Each row is a point. Examples show where two turns around zero, p and q, send a point. Write where each new point lands after one turn and then the other. Backwards means that the second turn is done in reverse. Each puzzle has new turns, and all numbers are rounded.

Turn p:
[56 54 29] => [40 70 21]
[-14  -8 -33] => [-16 -13 -30]
[  8 -25  12] => [ 17 -21  10]
[-50 -21  -9] => [-41 -36  -1]
Turn q:
[12 40 22] => [31 27 23]
[-25  15 -12] => [-18  25  -4]
[  8  24 -52] => [  9  29 -49]
[-43 -43   7] => [-55 -24  11]
[ 48 -36  35] => [ 34 -58  19]
Where do these land?
q, then p backwards: [ 14 -66  45] => [-36 -66  29]
q, then p: [ -9  42 -17] => [-10  44  -9]
q, then p: [31 54 -1] => [35 51 -8]
q, then p backwards: [  6 -38   7] => [-21 -33  -2]
p, then q backwards: [-54   4  -3] => [-43 -33   1]
p, then q: [ 12   4 -29] => [  3  10 -30]

Turn p:
[ -3  38 -25 -31] => [-21  38   2 -34]
[ 35 -23  -4  22] => [ 42  -4 -16  15]
[ 12  11 -22  38] => [ 10  26 -24  29]
[-46  -9  -7 -55] => [-46 -26   1 -49]
[-17  10  32  51] => [-11  -4  17  60]
[ 19 -26  26 -25] => [ 26 -29  20 -20]
Turn q:
[ 15 -50 -26  18] => [-18 -53 -18  16]
[  1  18   9 -42] => [ 13  17   5 -41]
[20  1 40 -6] => [30 -6 33 -5]
[-42 -27 -15   6] => [-52  -4   1   5]
[ -6   5 -24  18] => [-11   5 -23  17]
[-21  76  46  -1] => [30 80 32  2]
[ 32 -23 -30   6] => [  7 -38 -31   5]
Where do these land?
p, then q: [ 25 -13  -6 -26] => [ 19 -14  -6 -30]
p, then q: [ 15  -7  64 -24] => [ 22 -30  59  -6]
p, then q: [ 37 -20  -9  18] => [ 30 -22 -27   9]
q, then p: [-29 -33  26 -40] => [-25 -40  37 -25]
q, then p: [-10  18 -32  -1] => [-18  25 -21  -8]
q, then p: [-40  30 -12  13] => [-37  35   5  15]
q, then p backwards: [  3  27 -32  60] => [ -1   2 -23  69]

Turn p:
[ -4  34 -60 -29  24   2] => [-12  25 -60 -37   9 -19]
[ 40  26 -30  -5   9 -28] => [  9  30 -25  -4 -26 -42]
[  1 -30  47 -27 -42 -11] => [ -4 -27  56 -16 -35  19]
[ 41  21 -14 -25  27  23] => [ 45  21 -23 -30   3 -16]
[-30 -61  26  44 -37  17] => [-10 -53  26  51  -3  52]
[  3  58 -14   0  -4  12] => [ -2  57 -16 -11   6   7]
[-52 -47  45  43  23 -16] => [-27 -52  43  47  46  -1]
Turn q:
[ 44  27 -35   1 -25  14] => [ 35 -16   1 -38 -38  18]
[  9 -18  58 -28  29  66] => [-32   6  14 -24  70  55]
[-19  13  24   0  62  33] => [-30  55   7   6  24  37]
[  7  26   3  12 -11 -39] => [ 28   5  24  13 -18 -25]
[-10 -38   0  -6  40  29] => [-26  14 -37   8  29  29]
[-23   6 -35  34 -72 -33] => [ -2 -50   8  16 -65 -47]
[-39 -19   0 -47  13  -3] => [-33  18 -24 -15  30 -33]
[ 29   3 -14  34 -35 -67] => [ 59 -30   9  35 -33 -35]
Where do these land?
q, then p backwards: [-42  12  19  -7  15  26] => [-39  31   8   0 -13 -22]
p, then q: [-42  21  27  10   6 -55] => [-35  31  31  41  12 -33]
p, then q: [-16  30 -72 -44 -32  29] => [-30   8 -34 -78 -40 -17]
q, then p: [-44  34   4   0  15 -19] => [-38  37  28   7   3  -5]
q, then p: [ 39  18  18 -31  -8 -31] => [ 36   5  20 -16 -15 -44]
q, then p backwards: [ 31 -37  30  28 -31  34] => [-35 -59  16   8  -7  32]
q, then p: [ 43 -14 -54  43  42  11] => [ 36  28 -58  14 -30  47]
q, then p: [ 30 -64  29   2  -7   5] => [ 35 -45 -32  22  29 -18]
